Every row gives one point. Two turns around zero, p and q, are shown by what they do to some points. Write where each new point lands after one turn and then the other. Backwards means that the second turn is done in reverse. Each puzzle has new turns, and all numbers are rounded.

Turn p:
[-17.5  12.0  -7.0] -> [-21.6  -4.5  -3.8]
[  9.8 -14.5  15.4] -> [17.9  2.9 14.7]
[15.3 -2.6 13.3] -> [14.3 13.0  6.8]
[ -9.1   2.7 -13.3] -> [-9.6 -9.6 -9.1]
[ 1.4  2.4 -8.5] -> [-1.1 -1.8 -8.7]
Turn q:
[-9.4  8.0 12.4] -> [-10.5   4.9  13.1]
[7.5 7.9 7.2] -> [ 4.6 10.7  5.9]
[  0.7 -25.5 -13.6] -> [  9.1 -24.4 -12.6]
[ 1.2  9.6 -6.0] -> [-3.1  8.8 -6.5]
Where do these land?
q, then p backwards: [-18.0   1.6  -6.2] -> [-15.1   8.8  -7.6]
p, then q: [ 12.9 -10.5  11.7] -> [14.8 12.3  6.7]
q, then p: [22.6 16.5  1.5] -> [ -4.2  23.2 -15.2]
q, then p: [ 5.4 -1.1 -2.4] -> [ 3.2  1.8 -4.7]
q, then p: [ -6.1   2.0 -11.3] -> [ -5.5 -10.1  -5.9]
p, then q: [-16.8  -8.5   6.8] -> [ -0.7 -11.8  16.1]

Turn p:
[-13.5  -4.2   2.1 -10.7] -> [ -5.6   7.7  -1.8 -15.0]
[ 11.7   5.6 -18.7  14.3] -> [  2.5 -11.6 -13.9  19.7]
[  8.9 -11.5 -15.3  10.6] -> [  8.3 -17.7 -12.7   3.8]
[-13.6  -6.7 -14.0   6.6] -> [-10.9  -9.6 -14.7  -6.5]
[  7.7  13.1  20.4 -14.6] -> [ 6.3 21.0 19.2  3.5]
[ 3.1  2.1 10.9 -8.1] -> [ 4.6  8.8  9.8 -2.3]
[-4.3  1.6 14.8  1.9] -> [-5.2  1.5 14.3 -3.1]
Turn q:
[-19.9  10.6  -5.5  -2.8] -> [-12.2  19.3   4.7  -2.4]
[15.0  4.9 10.2  7.3] -> [  9.2 -13.3  11.5   3.5]
[  2.2  -3.1 -10.7  -5.5] -> [ 6.2  5.7 -9.1 -2.2]
[  9.6 -17.5  -5.7  -8.4] -> [  7.2  -8.1 -19.1  -4.3]
[  0.5   8.9 -15.0  17.0] -> [ 7.9 12.5  4.3 18.9]
[-15.6 -14.7  13.0   4.4] -> [-22.9  -9.1  -5.4   3.2]
[  8.1  10.9  13.8 -12.0] -> [  4.4  -7.1  13.2 -16.6]
Where do these land?
p, then q: [ 7.6 -9.2 -3.2 -2.2] -> [10.0 -5.0 -5.6 -1.5]
q, then p: [  3.7  16.1 -10.6   9.3] -> [ 0.6 -0.3 14.2 16.4]
p, then q: [ 5.9 -1.2 -6.0 13.2] -> [-1.8 -5.4 -9.7 11.0]
q, then p: [-24.8  -4.1  27.0 -11.2] -> [-18.9  13.0  -1.7 -31.0]
p, then q: [12.3 10.6  7.3 -4.7] -> [ 4.5 -6.7 15.2  6.6]
p, then q: [ -8.1   5.8 -11.7   4.3] -> [-4.6 12.4 -5.7  6.9]
q, then p: [  3.4 -18.0  -2.7  -8.8] -> [  5.6  -2.0 -19.3  -3.7]

Turn p:
[-14.7  18.1  -6.5   9.6] -> [  4.1  13.6 -21.5  -3.9]
[ 10.9 -20.4  14.4  -2.2] -> [ -3.9 -13.9  17.8  14.9]
[ -2.1  -8.0   7.7 -13.9] -> [-14.7  -8.6   5.5   0.5]
[  6.5  -8.5 -12.1   5.8] -> [14.0 -8.0  3.8 -4.5]
[-0.6 18.9 -3.5  0.7] -> [ 0.4 16.9 -5.6 -7.2]
Turn q:
[-12.9   7.6  10.8   6.4] -> [ -9.0   0.2   1.4 -17.3]
[  7.9  -1.3 -13.8 -15.0] -> [  6.8   4.9 -12.2  16.2]
[ 4.1 17.9  8.0 13.2] -> [ -3.8  15.7  13.6 -11.4]
[ -6.6 -18.5   7.2  -0.2] -> [  2.9 -20.5  -0.3  -3.0]
[  4.2 -17.2   8.1  -8.2] -> [ 14.5 -15.1  -2.4   0.8]
[  3.3  11.5 -20.4   3.6] -> [-11.4  14.9  -0.3  14.9]
Where do these land?
p, then q: [  7.4  -2.8  -4.4 -15.0] -> [  7.1  -7.1 -10.2 -10.1]
q, then p: [ -3.9 -11.8   5.1   0.1] -> [  0.2 -12.0   5.6   2.2]
p, then q backwards: [17.8  0.3 -5.2 13.9] -> [21.8 -0.9  7.8 -0.3]
q, then p backwards: [ -5.5   7.1 -14.0  -7.0] -> [-12.2   8.4  10.1   2.4]
p, then q backwards: [ 8.9 -1.9 -2.7 15.8] -> [16.9 -4.0  2.2 -5.7]
p, then q: [-24.7   9.1  21.2  -7.7] -> [-34.0  -1.9  -6.0   2.0]

Turn p:
[ -6.2  -3.5 -16.6 -13.4  -5.4   3.8] -> [ 10.8 -12.4 -12.0  -7.2  -8.8   2.3]
[ 10.9  -3.1   7.6   9.6  23.1 -10.9] -> [ -6.6   9.4   0.1   5.5  25.2 -11.5]
[ 6.8 27.6  6.5  7.3 -3.7  7.4] -> [-18.8   8.6  11.0 -14.8  -0.8  14.4]
[ -8.0  -3.9 -15.2   4.0 -15.0   2.7] -> [ 15.8   3.8  -5.4  -3.2 -14.0   7.7]
[ -8.6 -12.1  -7.5   0.2 -12.7  11.5] -> [ 16.8  -6.0   0.5   5.9 -11.4   9.3]
[-0.1 -8.5 -6.7 -7.2 -4.7 13.5] -> [ 11.7 -13.5   1.8  -0.5  -2.7   6.5]
[ 12.8  -7.5  10.1  -1.2   9.0 -20.7] -> [ -4.5   5.6   3.3   3.0  10.7 -25.4]
[-17.5  -2.5  -6.6  -3.7  -1.4   3.7] -> [  3.3  -4.7 -13.0   6.7  -8.7   7.8]
[  9.8  13.5  28.3   4.5  10.8 -11.0] -> [-28.5   9.3  13.8   4.5  10.5 -10.9]
Turn q:
[17.1 -1.6 14.7  9.6 -8.2 -2.8] -> [-16.9  13.8   9.3  -7.1  -8.0  -0.5]
[  9.9  -5.3  -3.9  -6.3   0.6 -11.0] -> [  5.5   0.6   4.3 -13.7  -3.7  -7.2]
[ -1.2  -0.3  17.4   6.5  -5.4 -11.9] -> [-14.3  10.8   4.3  -2.2   9.3  -9.4]
[ -2.2 -13.1  -3.9 -10.4  -5.4   5.9] -> [  2.9 -11.5   5.0  -8.7   5.1   9.7]
[-10.4   6.0  -3.7 -10.2  16.0  14.0] -> [18.2  0.6 -8.1 11.2  6.1 12.5]
[  7.2 -15.5  -7.0  17.7   1.0  -8.9] -> [ -3.5  -6.5  20.2   1.9 -10.1 -12.9]
[-20.2  29.8 -13.6  -6.9   1.3  14.7] -> [  8.1  -7.6 -34.9  18.4   1.2   7.8]
Where do these land?
p, then q backwards: [-2.2 -2.3 -7.6  8.1 15.0 15.2] -> [-14.1  -1.6   6.1 -13.1   2.7  13.2]
p, then q: [  5.0 -12.8   6.1 -13.2  -6.0  11.4] -> [-8.1  2.4 20.6 -7.4  3.7  1.2]
q, then p: [ 4.6  0.5 -6.3 24.6  2.1 -7.6] -> [ -1.9  19.2   3.4   8.4 -14.7  -7.7]
p, then q backwards: [-15.1   3.4  -9.1   8.5   1.9 -14.5] -> [ 4.2 23.5  4.8 -2.2  2.9  0.2]
q, then p: [-2.5 -0.9 22.0 17.4 -3.3 15.8] -> [-12.4   9.1  -2.0  14.2  -2.0  24.6]
q, then p: [  7.0   4.9   5.0 -16.2  -2.6  -1.4] -> [ -2.6 -13.1  -5.2 -12.6   0.3   2.0]
q, then p: [  2.8   4.5  -4.1 -14.0   0.0 -33.1] -> [ -5.7  -4.7 -15.1 -15.7   0.5 -28.4]
p, then q backwards: [  0.5   2.8  -6.0 -15.2  -7.1  14.0] -> [  3.6  -9.2 -15.6  -6.6  -9.5   6.9]

Turn p:
[  3.0  -9.4 -16.6   0.7  -3.8  -1.9  -2.3   9.4] -> [ 2.5 -9.8  1.6  4.6 -2.5  3.6 -8.3 16.5]
[  6.6  11.7 -14.5   0.0  -8.6 -12.8 -10.1  -2.0] -> [  8.4   3.2   3.4   3.9  -4.5 -19.0 -12.7   9.2]
[ -9.6  -4.5  -0.5  -2.0   7.1  -7.9 -13.5  -0.4] -> [ -2.6  -6.9   1.9 -13.4   9.1  -4.8  -8.2   0.4]
[-21.8  11.8  -0.8   5.7 -11.0   7.9  35.6  12.7] -> [ 8.2 15.6 -7.9  7.1 10.0  9.1 36.1 18.6]
[ 8.2 11.5 10.8 -7.1  7.6  1.7 -7.6 17.5] -> [ 0.2  8.0 12.8 11.0 15.7  4.3 -9.1 -9.8]
[  5.6   3.5  -7.2  -9.2  -2.2   6.4  -5.5 -10.4] -> [ -6.6   8.8  -4.7  -0.4  -9.9  -2.6 -10.8   0.9]
[  0.7   8.3   3.0   4.0  30.8   6.4   3.2 -14.4] -> [ -7.4  -0.4 -26.2   2.0  11.1  -2.5  -3.2 -20.4]
[  8.4  -2.8 -14.3  -5.8 -11.8   3.9 -10.3 -10.9] -> [ -6.4   2.3   0.3  -0.5 -18.8  -6.2 -13.3   9.0]
[  4.7 -17.8  29.6  -3.0  -1.2  -1.6  18.8 -13.1] -> [  8.1  -2.3   0.9 -12.5 -14.6  19.0  18.1 -25.0]
[ -6.0 -12.4  10.6  16.7  -7.0  -2.2  -8.2  11.7] -> [ -4.4 -18.6  17.9  -1.9   4.4  -0.7  11.5   0.7]
Turn q:
[ 11.8 -19.6   5.8 -11.7  -9.2 -14.4  16.3 -13.1] -> [ 14.9 -28.3   7.2   4.2   2.1 -12.0  11.6  -6.8]
[ -3.8  -1.1  -3.6   3.5   3.2   1.3 -14.5 -20.4] -> [14.3  3.8  6.2 -5.9  9.8 14.9 -7.7 -3.1]
[  7.0  -0.6  -1.7  -1.6 -23.0  12.0  -3.7  -5.3] -> [  7.7  -5.1  -5.9 -12.5  -9.4  11.8  15.6   4.9]
[  8.6   5.7   5.0 -19.3   4.5  12.4  -6.9  17.6] -> [ -4.5   8.3 -12.6 -12.2   2.5 -17.4   3.0  17.9]
[ 9.4  2.2  3.0 19.0 10.9  5.1 18.7 -5.5] -> [  5.0   0.0   5.1  27.2 -10.1   3.8  -3.1   8.3]
[ -7.3   6.5 -10.9  -0.1  -5.5 -20.1  19.1  -2.3] -> [-10.1  -3.4   8.9  14.2   5.3  -1.3  15.4 -18.9]
[ -8.2  -0.1  -6.2   5.3  14.1  16.1 -13.7  18.7] -> [-13.5  12.4 -17.8  -3.5   1.8   4.0 -18.8   9.6]
[-24.3   7.8   2.8   1.5 -10.8  -4.1  -2.5  -4.8] -> [-14.8   1.1  15.6 -11.0   1.6  12.9   1.9  -8.0]
[  6.7  -0.8   5.9   3.5  15.8  -8.3 -12.8  15.1] -> [  1.0  11.2  -6.6  -0.6  -3.7 -16.7 -18.0  -3.9]
Where do these land?
q, then p backwards: [ 14.4  -9.8 -11.5 -17.3  -6.9  11.9  -8.3  -1.2] -> [-17.4  -3.1  -9.1   4.5  10.6 -13.0  16.5  -5.1]
p, then q: [  4.8  -4.7   3.9   1.7 -10.8   5.7  14.9   8.4] -> [ -3.3  -3.9  -1.0   7.7 -15.2   4.7   5.9  11.5]
p, then q backwards: [-12.8   4.5 -15.5  13.5  13.1 -10.1  -1.4 -17.6] -> [ 12.8 -16.0  -4.0 -19.4   1.4   1.7  -4.4  18.8]
q, then p backwards: [ -6.5  -3.6  19.3  -2.5   5.9 -16.7  -3.3   8.5] -> [  4.8   3.6   3.8   1.6  -5.0  -7.0 -25.3  -8.1]
q, then p: [-7.1 14.5  0.7 11.8  5.3 10.7 -0.8 15.4] -> [ -7.8  10.9   6.7   1.2  11.8 -12.7   8.4  13.5]
q, then p backwards: [ 12.9  -6.1 -13.5  -1.5  17.1  -7.2  -7.1 -12.0] -> [  7.2  14.6  -1.8  -2.6  16.2 -15.5   8.1   9.1]
q, then p: [-14.0  -8.8 -14.7  -2.7  -9.0 -11.1   0.9  -2.3] -> [-10.0  -2.5 -18.7 -13.0  -6.1   5.6   1.1  -3.6]
q, then p: [-11.6  -9.1  15.8   4.0  17.0  -3.4   1.7 -18.5] -> [-11.8 -12.6  16.9  -3.5   6.0   2.0  -5.1 -21.6]
p, then q: [ -0.5  15.8  18.9 -10.8 -16.5   7.9  16.2  12.9] -> [ -3.5  15.1  18.0  14.5 -14.4  -0.4  11.3  19.5]
q, then p: [ 20.3   7.4  -3.5   3.8 -15.2  12.3 -12.9   6.2] -> [  8.9  17.0   0.1  16.4 -11.6   1.7  -4.8  16.8]
